Rows are points. Each table stands for the endless flat space through its points: a line for two points, a plane for three, and so on. Write the one point that lies in both, or say that there is none.
In the rows, 128 means zero.

First:
[[106 133 107 101]
 [111 125 107 136]
 [126 134  85 164]]
Second, 2 rows:
[[ 94 151 109 112]
 [118 131  85 140]]
They share: no point

First:
[[161 141 138 106 118 146]
 [141 165 162  78  86 146]]
Second, 3 rows:
[[151 117 168  96 115 139]
 [166 157 160  99 102 105]
 [160 148 152 102 110 127]]
They share: no point

First (2 x 8):
[[162 162 111 110 110  84 180 139]
 [157 156 117 107 112  91 173 136]]
Second:
[[154 125 120  98  98 122 149 126]
 [163 137 135  89 101 116 155 108]
 [159 117 121  97  92 130 148 122]]
They share: no point

First:
[[103 149 148 118 126 144 153 106 162 102 132]
 [ 76 151 129 141 143 115 148  90 172 115 136]
 [117 145 146  97 107 162 153 103 157  96 134]]
Second, 3 rows:
[[ 90 117 118  96 116 135 148 106 166 106 149]
 [123 171 160  90  92 183 154  91 151  91 116]
 [126 165 162  96  98 179 146  88 154  94 113]]
They share: no point

First, 4 rows:
[[136 100 140 119 107 103 128 142 114 135 113 162]
 [125 111 121 128 100  75 106 126 118 149 139 138]
 [118 114 119 126 100  73 109 125 119 146 145 127]
 [120 105 126 145  97  89 127 145 117 149 130 137]]
Second:
[[131 101 139 139 109  99 131 139 129 134 119 159]
 [127 119 133 139  97 115 107  99 141 136  87 135]
 [ 91  77 115 115  97  91 119 147  93 130 123 135]]
They share: no point

First:
[[108 156 130 102 117 102 120 104 157 119 150 130 138 130]
 [143 160 149 129 106  98 115 115 123 128 148 111 142 136]
 [129 138 104 125 124 120 117 131 157 138 159 105 154 103]]
Second, 3 rows:
[[135 155 115 128 139  84  95 129 158 156 156 118 157  96]
 [131 175 115 112 135 104 115 121 162 172 160 142 129  88]
 [141 158 127 125 112 120 125 123 137 144 156 115 136 114]]
They share: [143 148 127 133 114 110 115 127 135 136 154 103 150 118]

First (4 x 20):
[[ 93 139 124 127 127 144 155  97  96  95 163 129 149 114  86 108 100 158
  113 122]
 [124 159 185 106 175 142 123 105 117 111 153 136 108 101 115 122 146 120
   95 112]
 [110 134 158 119 150 147 125  86 109  83 179 115 133 100  86 102 131 135
   93 120]
 [107 134 163 118 154 141 117  84 110  89 173 112 130  97  87 104 139 131
  101 122]]
Second (4 x 20):
[[103 152 158  97 164 175 177  99 104  83 147 135 122 108 129 168 145 145
   82 140]
 [124 176 155 136 143 100 117 126 104 155 141 156 119 114  90  72 106 139
  133  80]
 [ 90 144 175 102 169 172 145 112 123  84 143 129 123 101 143 164 107 114
  105 134]
 [ 92 140 170  94 171 176 151 104 121  82 147 130 126 105 139 168 114 119
   99 142]]
They share: [111 160 158 113 156 141 145 111 107 116 145 144 122 111 112 124 122 138
 108 114]

First:
[[110 101 119  90  94  97 146 139 119 144 118 144 131 111  99 115 131 109
  132  83  96 117 107 166]
 [143 121 100 124 137  97 127 151 108 123 163  96 115 133 100 149  99 148
  102 110 142 130 135 126]
 [115 105 114  97 101  96 141 141 116 140 126 136 128 114  98 122 126 117
  127  87 104 118 113 159]
 [121 106  98 103 107 102 131 151 103 132 143 114 119 119 103 134 119 137
  109 101 127 115 119 144]]
Second (5 x 24):
[[151 106 115 137 139  83 169 169 124 146 179  84 139 108 121 124  90  93
  117  97 135 126 124 128]
 [140 121 131  91 126  97 140 133 127 152 145 131 115 131 107 133  91 134
  110  84 137 131 128 121]
 [148 125 121 109 135  86 149 140 124 173 177 129 114 116 113 140  79 116
  101  72 148 123 134 114]
 [136  99 121  75 125 116 123 114 130 101 115 111 128 130  75 138 113 142
  115 134 122 165 108 148]
 [153 113 157 111 134  72 158 156 147 134 131  88 148 125 120 107  75 127
  148  81 139 127 142  92]]
They share: [136 109 121 102 124 105 148 147 121 134 144 112 123 131 109 127 107 123
 112 105 124 135 115 142]
